Each row is a point. Each copy is the shape, with its points in the same order, stretched, turned, moved and blurred by noise. Is it also mirrored, or only turned?

Shape (5 x 2):
[[-13  17]
 [ -8 -42]
 [ -7  36]
 [-18  37]
 [ 36  22]]
Copy 1 (5 x 2):
[[-20 -25]
 [ 19 -20]
 [-41 -24]
 [-37 -24]
 [-25  14]]
Copy 1 is: only turned
Copy 2 (5 x 2):
[[ -7 -16]
 [  3  57]
 [  1 -44]
 [-11 -36]
 [ 34 -42]]
Copy 2 is: mirrored
Copy 3 (5 x 2):
[[ -1 -16]
 [-10  29]
 [  6 -33]
 [ -2 -35]
 [ 34 -17]]
Copy 3 is: mirrored
Copy 4 (5 x 2):
[[ 28  21]
 [ 14 -47]
 [ 17  51]
 [ 30  47]
 [-23  36]]
Copy 4 is: mirrored

Shape (9 x 3):
[[ 20   4 -55]
 [-22  -6   9]
 [ 24 -14 -45]
 [  1 -33   1]
 [ 36  -2  -4]
 [-22  -6  -1]
 [-13  -1 -14]
 [ 44  -4 -14]
 [-12 -17  18]]
Copy 1 (9 x 3):
[[-42 -34  -8]
 [ 19   1   7]
 [-20 -30 -22]
 [ 31  -6 -25]
 [-20  18 -43]
 [ 13 -10  11]
 [ -2 -15  10]
 [-25  12 -47]
 [ 27  10 -11]]
Copy 1 is: only turned
Copy 2 (9 x 3):
[[ 60  10 -20]
 [-16  -4   0]
 [ 57   7   1]
 [  8  -6  28]
 [ 38 -33   2]
 [ -9   4  -3]
 [  7   5 -10]
 [ 51 -31   2]
 [-12 -14  14]]
Copy 2 is: mirrored
Copy 3 (9 x 3):
[[ 53 -32 -47]
 [ -1  11  16]
 [ 33 -34 -44]
 [-11  -4  -8]
 [ 15 -39  -4]
 [  5  10   8]
 [ 19   0  -9]
 [ 19 -50 -14]
 [-12   6  18]]
Copy 3 is: only turned

Shape (8 x 3):
[[-51  13 -26]
 [ -4 -26 -31]
 [ 33 -12  -2]
 [  8 -20 -32]
 [  9 -20  26]
 [-47   8   7]
 [-32 -22 -22]
 [ 32  -1  31]]
Copy 1 (8 x 3):
[[ -8  49  45]
 [-28   0   7]
 [ -8 -17 -25]
 [-32   2  -5]
 [ 15 -26  -4]
 [ 18  28  41]
 [-17  10  31]
 [ 18 -23 -27]]
Copy 1 is: only turned
Copy 2 (8 x 3):
[[-54 -15 -25]
 [ 16 -40 -30]
 [ 34  -6  16]
 [ 18 -30 -30]
 [  2 -38  44]
 [-60 -22   9]
 [-22 -52 -18]
 [ 21   5  51]]
Copy 2 is: only turned

Shape (8 x 4):
[[-31  20 -15  -5]
 [ -5 -42   9   7]
 [ -1   2  11   5]
 [ 12  17  -5  14]
 [ 13  11 -25 -33]
 [ 28   0   4   8]
 [  7 -12  26  13]
 [ 21  20   8  23]]
Copy 1 (8 x 4):
[[ 39   8 -37 -23]
 [ -7  12  40 -19]
 [  3 -15   2  -9]
 [ -4 -12 -13  15]
 [-45  14 -43 -15]
 [-35 -12   7  14]
 [ -5 -24  25  -7]
 [ -6 -28  -1  26]]
Copy 1 is: only turned
Copy 2 (8 x 4):
[[ -9 -18  60  -8]
 [ 21 -13 -31  36]
 [  4  -1   3  -6]
 [  4  32  26 -16]
 [-53  23  40  18]
 [  1  34  -8   0]
 [ 12  -4 -27  -8]
 [ 14  33   9 -29]]
Copy 2 is: only turned
Copy 3 (8 x 4):
[[-22  11 -28  13]
 [ -1   0  56   5]
 [ -4  13   2  -5]
 [ -7  -8 -23 -12]
 [ 29 -25 -36  21]
 [ 13 -10  -4 -14]
 [  2  18  24 -13]
 [ -9   2 -21 -22]]
Copy 3 is: mirrored

Shape (10 x 4):
[[ 24  -6  -9   9]
 [ 12  19  10  14]
 [ 27   7 -12  18]
 [ 27  -9   3 -25]
 [-12   0 -11  -3]
 [-16  13   1  18]
 [ 27  -4   9 -23]
 [-17  24  29  -7]
 [ 19   3  26  -5]
 [ -3   6  31   4]]
Copy 1 (10 x 4):
[[-11 -12 -23 -13]
 [-20   9   0 -14]
 [-27  -1 -22 -17]
 [  4 -60 -20 -12]
 [ 10   4   4  21]
 [ -3  38  14  12]
 [  1 -55 -15 -16]
 [  6   8  29   2]
 [ -2 -25  -4 -23]
 [  6   4  14 -10]]
Copy 1 is: only turned
Copy 2 (10 x 4):
[[-23  10  16  14]
 [-39  -7  -5  -1]
 [-37  11  16   6]
 [-20  20  -1  35]
 [ 14   7  -4 -12]
 [ -1 -13  -6 -26]
 [-27  16  -6  33]
 [-15 -16 -34 -13]
 [-37  -7 -10  24]
 [-23 -24 -18   3]]
Copy 2 is: mirrored

Shape (9 x 6):
[[  0  -7   0 -20   7  10]
 [  4  15  -2  28   5   7]
 [ -4  34  10   5  -9  -4]
 [ -6  -6   3 -20   2   1]
 [ -1  -9 -22 -13  -5  -9]
 [ 20  -1   6 -20  -3  -8]
 [ -3  -2   9  18  40   1]
 [  0  -9   0  -8  -7  -3]
 [ -7  -6   6 -12 -10  -3]]
Copy 1 (9 x 6):
[[  7  -4  -5 -17 -10 -19]
 [-14 -11   7  17  31 -10]
 [-29  -3  18   3   9 -27]
 [  1   5   2 -18  -7 -16]
 [ -2  -5  -1 -10 -14   7]
 [ -6  -5 -20 -16 -24 -19]
 [ 10   9 -26   1  51 -15]
 [  1   2   0  -3 -12  -7]
 [  3  10  10  -7 -16 -13]]
Copy 1 is: mirrored
Copy 2 (9 x 6):
[[-20  13   2  15   1 -13]
 [ 28 -22   8 -10  -2  19]
 [  4 -33   0 -16 -23 -13]
 [-17   5  -4  14   2 -15]
 [  2  17 -23 -18  10  -8]
 [-33  -1   5 -18   9 -30]
 [ 15 -15  12  32  23   6]
 [-13   2  -9  -1  10  -3]
 [-17   0 -11   6   3  -7]]
Copy 2 is: only turned
Copy 3 (9 x 6):
[[-10  -7  -9  -8  -7   9]
 [ 21   5  27  -7  24   5]
 [  9  -8  13 -19  27 -27]
 [-13 -12  -8  -8  -5  -4]
 [ 11 -10 -12  11 -11  -6]
 [ -5  -2 -13 -14 -27  -7]
 [  1   8  60  -7   6  10]
 [ -3   2  -8   2 -10  -7]
 [ -8  -1 -11   0  -5 -15]]
Copy 3 is: only turned
